Every row gives one point. To make a cloud, some directions were put in groups of two or more. Within a group, all points are equally far from the middle, so they leave a hole (a ring in 2 directions, a hollow ball in 3). The other directions are filled evenly. Then the cloud was stretched, turned, moved and blurred a little. Count the holes, and give their numbers of directions, smallest first.
In the rows, 128 means zero.

Cloud (15 x 2):
110 165

181 95

164 157

158 161

99 71

148 165

174 149

78 136

79 138

179 89

75 127

73 121

131 63

185 109

185 119
Holes: 1 (2)

Cloud (19 x 3):
88 131 157

95 141 115

139 120 138

68 155 158

106 151 101

19 125 101

105 101 56

126 135 181

59 119 93

139 187 89

126 104 125

57 137 53

96 137 123

46 111 127

105 98 163

100 158 125

30 122 74

100 126 123

158 173 136
Holes: 0

Cloud (53 x 6):
20 104 149 140 98 127

203 69 114 87 83 132

133 170 124 189 188 171

36 143 144 94 131 111

181 111 85 83 72 120

121 182 124 165 192 186

128 174 142 171 79 147

132 111 164 153 160 83

170 145 87 180 154 138

132 125 152 79 133 154

136 170 160 143 76 153

117 129 125 215 168 165

167 141 66 110 144 182

171 155 109 217 103 140

229 130 119 159 131 173

79 170 144 198 118 153

115 173 115 190 178 111

188 111 156 102 81 97

61 190 143 191 128 136

120 102 137 108 53 174

183 169 114 152 144 127

185 105 83 140 47 144

153 150 75 139 70 133

124 91 203 151 96 96

175 172 60 125 96 153

115 165 128 154 66 165

98 171 90 180 119 147

61 122 181 118 125 166

155 152 91 136 54 117

129 85 96 129 103 135

129 138 137 194 162 178

70 80 163 141 113 151

55 150 111 149 88 147

152 69 154 94 96 122

218 146 69 162 93 133

148 93 129 91 65 94

114 145 152 161 167 87

216 100 82 159 105 146

178 116 166 100 95 152

76 100 138 82 65 153

143 72 185 120 82 105

113 116 154 115 129 90

147 170 101 108 165 156

168 146 176 143 84 137

130 73 197 153 131 96

202 145 96 108 80 106

111 139 81 124 80 188

139 88 138 82 65 102

116 120 142 186 187 169

197 169 98 118 96 120

205 103 129 91 104 121

154 111 171 225 158 137

186 155 91 176 119 109
Holes: 1 (4)

Cloud (77 x 8):
119 167 70 176 108 139 175 142

69 82 117 148 99 177 130 162

108 62 120 118 141 119 150 82

196 141 79 132 171 73 110 138

83 178 158 113 74 150 141 129

213 149 136 116 178 79 138 142

171 51 108 155 139 159 120 187

182 130 103 114 140 144 87 98

70 112 169 136 106 102 102 174

71 156 118 61 181 101 119 97

124 154 69 104 118 108 115 217

55 71 151 119 113 174 146 163

148 126 96 95 90 124 74 101

71 168 178 44 116 156 171 155

105 157 181 105 108 67 104 128

151 144 109 59 101 136 109 66

150 91 177 175 158 92 143 167

101 148 104 53 189 104 92 127

146 103 52 171 139 134 117 156

198 64 128 117 140 120 87 111

76 110 102 106 160 137 145 224

110 121 168 33 160 136 85 116

158 85 157 110 123 208 141 177

150 39 156 92 153 163 125 112

105 137 131 35 173 110 82 114

138 160 92 39 162 181 128 165

80 161 125 67 147 114 101 211

134 99 199 89 167 178 120 126

114 201 146 52 83 106 139 130

177 157 136 119 157 126 122 72

157 86 96 167 119 137 109 207

167 77 123 54 189 107 129 153

143 73 123 160 207 114 132 166

76 137 85 85 146 108 149 74

102 113 104 57 182 145 174 95

162 120 166 101 75 71 135 149

99 154 101 114 99 59 158 154

162 129 158 79 60 142 156 137

141 77 152 128 203 141 153 212

144 78 204 124 116 136 128 191

156 118 156 154 138 126 179 225

129 85 144 177 191 99 123 156

87 141 81 127 162 156 129 204

190 154 114 94 121 151 187 194

219 136 97 143 147 78 125 144

105 150 114 51 138 198 174 198

100 168 148 82 63 130 103 157

91 127 167 124 153 93 89 100

155 82 144 91 104 135 69 163

197 140 88 91 165 137 95 166

116 155 205 96 107 111 105 149

162 80 80 149 179 164 170 118

108 103 166 88 141 88 175 164

120 197 130 91 125 50 131 178

119 149 126 37 81 168 111 144

105 173 83 108 197 120 163 101

37 104 135 69 150 166 151 163

125 87 201 108 133 86 97 163

172 143 123 101 127 194 123 168

63 82 122 90 171 116 139 128

79 121 75 89 194 124 136 131

79 151 84 67 95 131 100 167

137 128 124 164 119 122 107 223

133 144 99 119 126 214 177 174

109 72 76 163 130 180 133 124

110 130 111 112 125 104 140 249

161 166 106 113 117 51 145 195

164 96 107 71 124 101 166 115

110 129 142 132 87 150 192 93

123 116 97 71 180 92 83 174

152 89 78 133 152 137 131 224

70 163 133 123 80 127 168 92

149 103 64 159 142 132 111 193

141 135 101 98 104 112 196 191

85 60 135 94 135 202 142 119

123 134 107 150 126 147 91 186

198 102 161 125 162 98 106 98
Holes: 3 (2, 3, 3)

Cloud (99 x 9):
128 88 130 75 169 152 125 155 161

162 103 162 122 100 88 177 152 80

151 63 144 149 186 148 174 182 147

111 93 156 63 150 189 122 161 130

85 139 127 80 99 138 168 157 207

118 199 73 167 127 100 140 154 128

83 80 184 87 117 70 93 178 124

183 87 87 123 127 86 116 160 70

122 89 148 164 177 118 186 99 109

104 95 140 233 192 114 110 123 140

118 148 128 64 72 111 187 129 144

105 84 165 25 108 127 84 142 131

152 68 168 198 168 216 146 99 130

105 201 71 134 145 114 188 126 138

134 173 84 144 106 116 194 182 153

80 109 142 92 82 57 142 172 145

166 90 155 84 206 107 108 108 87

114 213 98 117 153 106 180 163 137

197 79 117 188 118 144 138 192 153

102 40 163 44 140 149 157 173 82

181 160 185 100 114 129 160 162 116

135 138 120 101 212 73 90 88 92

152 67 193 192 143 97 97 189 150

207 138 165 121 172 133 115 121 99

98 183 116 92 103 74 172 157 115

143 156 88 78 86 172 166 129 165

130 132 118 120 77 140 93 120 71

92 152 127 109 118 84 138 129 55

206 111 144 147 103 175 129 90 103

112 179 91 143 92 123 179 174 184

216 84 133 194 123 142 81 172 127

192 139 78 137 132 184 159 112 116

78 157 182 119 160 154 144 100 160

108 98 159 127 140 239 141 104 88

110 146 141 116 186 147 118 180 95

145 116 152 69 77 173 84 133 135

79 78 186 132 120 80 127 172 141

119 91 165 124 111 162 65 65 156

110 142 154 170 134 193 188 101 103

89 129 108 112 146 184 139 91 57

192 74 152 160 177 181 139 106 66

167 93 106 131 189 144 119 129 49

195 116 121 161 141 68 155 179 107

142 146 102 96 75 193 168 140 172

123 59 166 130 159 149 155 91 156

86 109 100 94 102 187 146 107 179

176 121 153 109 201 125 151 134 119

104 184 76 77 113 93 121 113 187

145 145 143 97 111 53 145 97 147

127 100 94 219 130 126 143 148 188

162 116 145 152 205 123 177 188 123

57 116 103 102 203 50 113 119 144

177 92 180 71 156 130 157 108 77

154 134 84 202 162 143 143 76 91

122 129 147 138 138 101 93 78 45

209 91 170 107 103 123 85 133 130

183 110 85 86 150 146 161 109 84

135 86 194 167 148 115 41 139 137

148 151 75 137 127 112 90 140 80

135 134 117 64 71 137 193 162 142

170 116 166 165 99 69 115 168 99

128 159 151 135 101 103 183 155 103

29 95 135 113 132 123 129 99 123

136 125 179 87 149 34 133 146 66

204 125 171 100 159 99 103 126 80

58 139 127 90 113 166 138 103 195

145 104 120 48 122 164 165 136 38

141 59 137 111 167 126 137 203 145

117 109 144 103 111 94 167 149 40

131 151 96 124 127 114 206 187 96

107 116 185 85 188 57 145 114 119

167 137 94 211 117 161 90 71 171

121 96 88 141 183 121 199 102 98

177 173 160 107 136 104 121 99 135

179 121 180 73 103 61 92 154 99

184 136 108 150 127 82 145 208 145

178 95 128 197 102 121 152 136 156

123 121 104 137 127 127 175 182 212

174 99 154 168 206 174 83 113 94

139 143 112 116 132 34 109 110 185

68 135 117 75 148 101 149 155 203

166 53 158 126 194 161 107 120 116

119 124 132 69 197 139 127 154 123

175 43 171 212 146 141 94 178 135

177 73 128 145 135 59 66 168 120

126 45 128 200 187 140 133 112 96

158 105 95 70 138 158 185 147 58

36 94 128 111 134 88 132 154 129

97 149 81 142 111 99 79 142 144

142 54 138 132 174 160 149 106 159

123 176 104 78 119 106 89 131 78

151 107 116 94 68 160 176 175 115

198 152 104 140 146 128 108 181 92

203 141 101 154 155 179 116 83 103

191 152 156 125 166 115 159 126 130

166 47 193 82 181 122 134 128 74

171 57 172 131 200 136 95 129 76

187 103 124 155 163 172 158 81 88

106 122 146 201 151 122 67 81 189
Holes: 3 (2, 2, 4)
